Rows are points. To make a cloud, some directions were put in groups of two or more. Within a group, all points are equally far from the middle, so they leave a hole (a ring in 2 directions, a hollow ball in 3). The other directions are filled evenly. Then the cloud was stretched, turned, moved and blurred a little. How many holes are there, and how many directions does each take, smallest first?
In the rows, zero is written as 128.

Cloud:
[[111 168  78]
 [126 153  96]
 [217 149 170]
 [160 134 124]
 [104  85 166]
 [194 142 157]
 [103  98 149]
 [162  78 162]
 [145 182 131]
 [145  77 131]
 [ 78 166 144]
 [ 98  23  96]
 [208 171 163]
 [146 133 129]
 [206 155 146]
 [ 23 124 129]
 [148 151 177]
 [217 151 164]
 [194 132 139]
 [148 128 172]]
Holes: 0

Cloud, 29 rows:
[[216 206 197 145]
 [154 171 111 105]
 [111 112 116 113]
 [132 182 166 119]
 [201 109 121  83]
 [ 40 129 147  95]
 [178 114 187 112]
 [ 90 136 105  60]
 [113 132 139  99]
 [ 79  59  54 105]
 [ 51 143 129  98]
 [ 80  52 105  99]
 [170 105 186 143]
 [144 157 190 130]
 [ 63 203 154 130]
 [146  99 145 144]
 [163 153 107  93]
 [ 66 112 118 102]
 [143 210 177 145]
 [187 187 184 158]
 [184 104 115 133]
 [114 194 145 117]
 [103  77 106 106]
 [130  91 130 103]
 [ 67  31 110  80]
 [163 166 133 109]
 [138 199 186  96]
 [ 48  65 135  72]
 [116  87 141  87]]
Holes: 0

Cloud (46 x 6):
[[ 38  90 121 174 132 136]
 [ 83 119 169 102 135  84]
 [167 127  94 120  52  76]
 [130 110 194 112 101  63]
 [105 204  79 118  64  97]
 [100 135 205 108 107  33]
 [147 141  61 112 114 170]
 [179 106  56 140 104  86]
 [132 132 130 105  62  50]
 [ 37 146 188 173 163  88]
 [156 132 136 186 166 140]
 [115 116  97 163 141 187]
 [ 86 141 172  89  95 139]
 [117 128  27 188 157 166]
 [169 130 225 110  67  80]
 [ 91  65 142 135 177 120]
 [199 109  98 114 101 202]
 [183 136 102 114 148 165]
 [178 187 160 103  96 106]
 [139 146 128 112  19  52]
 [168 161  39 120 127 142]
 [ 61 158 178 151 181  71]
 [ 81 132 110 100 101  91]
 [126  96 144 127 200 185]
 [ 26 170 142 174 104  77]
 [141 169  76 198  79 108]
 [151 110 140 129 130  57]
 [137  94 110 148 170  60]
 [104 165  44  91 104  94]
 [ 63  90  93 162  79 105]
 [132 174 131 179  55 117]
 [132 138 150 139 160 154]
 [ 71 136 221 135 128  26]
 [121 152 113 146 201 115]
 [ 89 129  71 154 146 149]
 [114 163 119 102  66 154]
 [162 164 127 122 106 138]
 [153 179 176 146  62 106]
 [175 114  84 116 104  68]
 [120  64 123 184 136 110]
 [135 162  69  94 108 137]
 [ 80 152  29 146 128 106]
 [120 190 136  92 105 101]
 [149 147 160 144 113 154]
 [ 91 142 195 116 121  21]
 [ 56 169 186 131 148  48]]
Holes: 1 (2)
